Every row gives one point. Two turns around zero, p and q, are shown by what they do to some points. Write where each new point lands after one turn and then the other. Backwards means that the second turn is done in reverse. Each puzzle has new turns, and all numbers are rounded.
(in the rows, 128 means zero)

Turn p:
[124 113 129] -> [116 118 131]
[140 106  89] -> [115 108  89]
[155 129 149] -> [154 111 141]
[102 180 159] -> [147 182 162]
[119 112 114] -> [108 122 118]
Turn q:
[101 156 125] -> [ 97 151 133]
[121 137 106] -> [116 138 109]
[169 115 108] -> [166 123 100]
[166 101 155] -> [174 105 145]
[105 158 140] -> [104 153 147]
[104 100 134] -> [110  96 135]
Where do these land?
p, then q: [115 132 137] -> [124 136 142]
p, then q backwards: [151 153 132] -> [162 129 131]
p, then q backwards: [137  74 147] -> [ 96  83 147]
q, then p: [108 153  96] -> [114 167 110]

Turn p:
[167 171 126 122 142 113] -> [162 171 148 118 145 136]
[ 97  94 120 162 155 135] -> [ 89  99 127 160 153 121]
[120 140 111 112 143 126] -> [117 146 117 114 142 127]
[110  92 165 114 140 116] -> [116  80 145 103 133 116]
[157 183 131 131  86 145] -> [161 172 134 134  86 159]
[111  98 111 145 119 110] -> [113 113 118 149 125  94]
[161 129  97 141 105 159] -> [158 141  94 161 119 145]
[103 116 162  97 133 120] -> [111 101 141  86 121 125]
Turn q:
[134 131 148  79 148 129] -> [131 156 134  90 158 137]
[105 116 136 136 114  85] -> [115 117 168 128 115 100]
[149 104 137 131 123 115] -> [145 104 144 117 129 133]
[146 189 115 134 150 141] -> [155 170  94 159 143 119]
[113 167 138 149 136 153] -> [121 162 117 166 124 142]
[115  58  84 147 122 119] -> [ 95  51 120 119 123 112]
[126 100 118 111  93 127] -> [120 108 128  94 100 126]
[136 159 147 136 139 154] -> [140 158 119 149 133 153]
Where do these land?
p, then q: [159 122 125 150 118  99] -> [167 117 151 144 131 122]
p, then q: [134 113 129 149 143 163] -> [114 103 111 149 137 152]
q, then p backwards: [134 149 116 118 121 175] -> [129 142  96 109 113 163]
p, then q backwards: [146 155 126 171 126 117] -> [123 161 160 154 135 114]
q, then p backwards: [ 92 106 112 136 139  88] -> [ 94 102 138 146 142  91]
p, then q: [105 133 153  99 100  96] -> [128 144 155  83 103 114]
q, then p: [152 115 109 124 171  97] -> [138 114 140 120 182 106]
p, then q: [149 132 131 122 100 176] -> [140 111  84 125 101 150]
q, then p backwards: [ 81 127 151  84 134 142] -> [ 84 173 126 110 154 124]

Turn p:
[142 111  74 158 149 152 112 118] -> [157 116 113 125  86 177 112 130]
[160 141 166 119 125 105 140 151] -> [131 128 134 134 181 105 110 115]
[ 98 133 109 121 119 147 129 151] -> [126 117 125 114 115 122 141 168]
[151 125  84 107 130 163 111  97] -> [153 127 150 123  70 133 100 124]
[119 108 112 134 156 176  96 107] -> [133 126 151  94  87 171 132 123]
[156 142 158 114 128  77 144 160] -> [118 136 114 143 188  99  98 123]
[ 99 119 141 133 110 127 102 133] -> [100 125 146 137 131 141 150 146]
[102 102 115 127 119 117 119 107] -> [ 96 126 122 141  99 137 138 126]
[136 175 167 142 108  92 143 132] -> [140 158 127 160 181 101 146 125]
[132 163 164 113 152  83 162 136] -> [122 168 102 121 178  90 121 113]
[111  91 118 140 112 169 150 117] -> [131  84 125 115  94 130 160 118]
Turn q:
[140  86 120 129  81 146 124 151] -> [125 122  89 140 106 157  90 152]
[166 147 157 137 142 128 133  82] -> [153 118 141  90 154  92 138 155]
[138 111 107 131 155 128 134 162] -> [130 171 115 149 134 142 133 126]
[138 135  82  94 143 131 154 136] -> [ 95 154  93 124 133 129 165 120]
[117 158 170 155 110 125 115 127] -> [161 104 166 111 105 128 118 122]
[135 130 130 155 123 149 105 110] -> [151 120 122 116 134 110  99 117]
[122 132 105 165 162 109 159 109] -> [155 136 121 160 143  92 164 117]
[ 85 130 178  67 126 152 117 151] -> [ 91 103 168 107 143 198 122 115]
[111 124 103 117 110  85 112 124] -> [ 90 123 136 154 100 105 125 128]
Where do these land?
q, then p: [116 125 153 103 109 119 102 136] -> [102 118 159 115 134 134 150 138]
p, then q backwards: [159 147 138 117 117 144 124 138] -> [128 128 155 153 143 124 113 114]
p, then q: [166 130 112 160 126 119 123 119] -> [156 138 107 112 139 105 103 129]
q, then p backwards: [ 98 107 134  83  92 144 157  87] -> [108  64 133 146 111 125 138 175]
q, then p: [ 89  85  90 130 171 109 135 154] -> [168 157  98 132 128 170 179 122]
q, then p backwards: [131 167 109 147 149 165 120  96] -> [148 133 159 120 154 140 181 121]
q, then p: [122 117 131 143  90 113 143 162] -> [150  88 143 152 128 133 144 143]
q, then p: [152 124 188 139 159 121  97 152] -> [141 145 178 102 183 128 116 126]
q, then p: [120 151  97 130 140 119 152 109] -> [126 135  88 142 117 108 132 110]
